Rows are points. Examples show where two turns around zero, p and q, send a point. Write where each new point lands after one turn and then the other. Backwards means that the second turn is done in reverse. Each puzzle has new turns, and all numbers are rounded.
In the rows, zero is written as 128.

Turn p:
[123  90 132] => [134  97 106]
[143 128 103] => [151 144 119]
[108 184 130] => [ 92 169 153]
[138 110 147] => [135 102 134]
Turn q:
[114 161 140] => [ 91 123 127]
[154 133 156] => [128  97 152]
[ 80  94 127] => [141 131  71]
[141 108 110] => [154 141 133]
[150 143 107] => [127 147 156]
Where do these land?
q, then p: [132 153 177] => [111  89  93]
q, then p backwards: [181 114 128] => [178 136 150]
p, then q: [136 142 113] => [112 127 143]
p, then q: [ 88 114 133] => [132 155  95]
q, then p backwards: [123 133 120] => [123 135 122]
p, then q: [108 112  97] => [127 168 134]

Turn p:
[143 150 106 131] => [129 150 101 129]
[122 156 157  95] => [170 113 123 101]
[131  81 160 121] => [133  95 166 154]
[118 152 128 159] => [120 160 136 106]
[125 101  88 134] => [ 87 121 112 148]
Turn q:
[102 146 140 126] => [103 131 137 148]
[ 94 115  92 137] => [101  91 139 106]
[136 158  91  94] => [109 161 149  88]
[158 102 153 121] => [174 132 126 140]
[113 161 118 128] => [ 93 142 128 125]
[135  95 137 130] => [157 109 130 133]
[157 118 165 161] => [159 128  87 156]
Where do these land?
q, then p backwards: [118 137 174  88] => [168 106 150 164]
q, then p backwards: [172 148 114 122] => [130 177 123 140]
p, then q: [125  94 112 146] => [107 101 125 152]
p, then q: [ 96 149 124 116] => [135 134 165 114]
p, then q: [134 142 111 121] => [118 129 129 106]
q, then p: [123  97 133 174] => [ 89 119 125 167]

Turn p:
[146 147 133 106 152 134] => [129 149 133 125 145  96]
[126 113 115  77 145 137] => [162 137 100 136 159 110]
[129  80  87 142 157  73] => [159 167 115 183  96 164]
[130 158 114 137 119  95] => [ 88 143 118 145 117 130]
[102 118 133 142 161 131] => [146 116 156 157 131 128]
[110 151 122 129  89 172] => [102  94 126  96 163 144]
[136 150 166 124 123 126] => [112 117 135 112 115  93]
[125 121 163 145  78 159] => [121  82 131  77 114 138]
[149 114 119 150 129 124] => [133 148 138 121 112 148]
Turn q:
[ 94 144 112 158 132 134] => [151 127 144 164 123 150]
[134 108 103 139 108 108] => [119 133 139 149 115  94]
[107 117 131 158 150 147] => [161 129 146 141 153 136]
[ 92 140 144 158 170  96] => [188 159 111 143 122 144]
[140 121 152  57 129 144] => [ 84 119  84  93 157 136]
[119 134 162 132 112 105] => [124 169 127 117 117 139]
[165 137 107  96 117 154] => [ 93  82 125 109 123 122]
[174 124 115 127 106 136] => [104 106 148 106 112 102]
Where do these land?
q, then p: [124 124 133 142 126 119] => [115 132 131 122 123 119]
p, then q backwards: [163  99 129  96 111 181] => [155 120 179 128 180 135]
q, then p backwards: [112 166 106 128 106  97] => [125 115 127 152 122  75]
p, then q: [ 90 141 126 156 132 125] => [144 151 154 132 159 130]
q, then p backwards: [127 128 144  78 106 153] => [124 166 103 132  87 137]
p, then q: [107 131  99 102 115  96] => [150 104 149 167 120 120]
p, then q: [141 131 133 157 172 126] => [134 157 141  95 113 154]
p, then q: [159 105 155 166 155 128] => [ 93 153 138  85 112 146]
